Each point is reached from the start by the listed moves, each made 0, 1 or 2 times, or once backwards (-1), plus a little noise. Say if it took an odd or an even number of moves. Then give how often each move was made.
In the rows, 128 means zero.

Moves:
(1): [150 143  97  95  96]
(2): [132 143 158 136 129]
(3): [166 124 127 124 140]
Start: [111 138 128 122 130]
Points:
[102 188 159 108  88] => even (1, 2, -1)
[179 179 158  98 112] => even (1, 2, 1)
[120 188  98  68  57] => even (2, 1, -1)
[174 146 219 161 187] => odd (-1, 2, 2)

Moves:
(1): [141 122 122 122 137 129 128 135 120]
(2): [125 142 123 121 145 141 129  92 154]
(3): [123 142 131 146 149 129 123 108 133]
(4): [115 146 108 139 136 142 128 137 140]
(5): [119 106 129 133 135 139 119 136 123]
(6): [126 142 139 120 131 138 123 131 118]
(7): [140 126 133 137 127 137 139 110 124]
(8): [116 136 125 122 143 119 150 156 136]
Start: [122 139 129 118 142 117 115 157 126]
Points:
[103 148 149  97 177  75 135 249  94] => even (1, -1, 1, -1, 0, 1, -1, 2)
[123 115 126 200 131 143 101 116 113] => odd (-1, -1, 1, 1, 1, -1, 2, -1)
[164  72 150  90 150 168  85 121  85] => even (2, 1, -1, -1, 2, 1, 1, -1)
[125 213 147 104 230 122 130  72 167] => odd (1, 2, 2, -1, -1, 1, 0, 1)

Moves:
(1): [156 120 144 141 138 128 124 119 122 132 126 134 131 134]
(2): [141 151 120 134 128 128 141 125 118 105 136 135 133 137]
(3): [112 138 144 129 127 113 125 130 128 128 117 121 120 171]
(4): [123 126 118 144 128 125 119 146 139 127 138 124 122 133]
(5): [129 120 125 125 145 127 139 145 124 141 132 132 123 125]
(6): [122 116 115 134 140 141 138 126 148 113 127 136 130 139]
(7): [121 114 146 150 123 107 146 115 135 138 137 128 108 119]
(8): [132 126 141 126 104 132 133 155 128 122 123 120 133 132]
(9): [154 147 147 122 141 128 140 133 154 126 134 112 140 114]
(10): [122 140 136 110 129 145 116 131 135 148 137 139 106 131]
(11): [124 113 132 112 119 132 145 116 122 124 160 107 129 129]
(12): [129 130 130 106 123 110 139 126 144 138 136 137 134 137]
Start: [136 126 129 124 128 142 150 133 128 127 131 140 121 126]
Points:
[194  70  97 101 169 171 206 168 148 101 120 170 183 118] => odd (1, 0, -1, -1, 2, 2, -1, 1, 0, -1, 0, 1)
[ 72 112  85  53 154 235 146 158  95 150 156 161  77 139] => odd (-1, 0, 0, -1, 2, 1, -1, 0, -1, 2, 1, -1)
[206 150  83 127 197 217 131 163  98 134 131 249  99 145] => odd (2, 2, -1, 0, 2, 1, -1, 0, -1, 2, -1, 0)
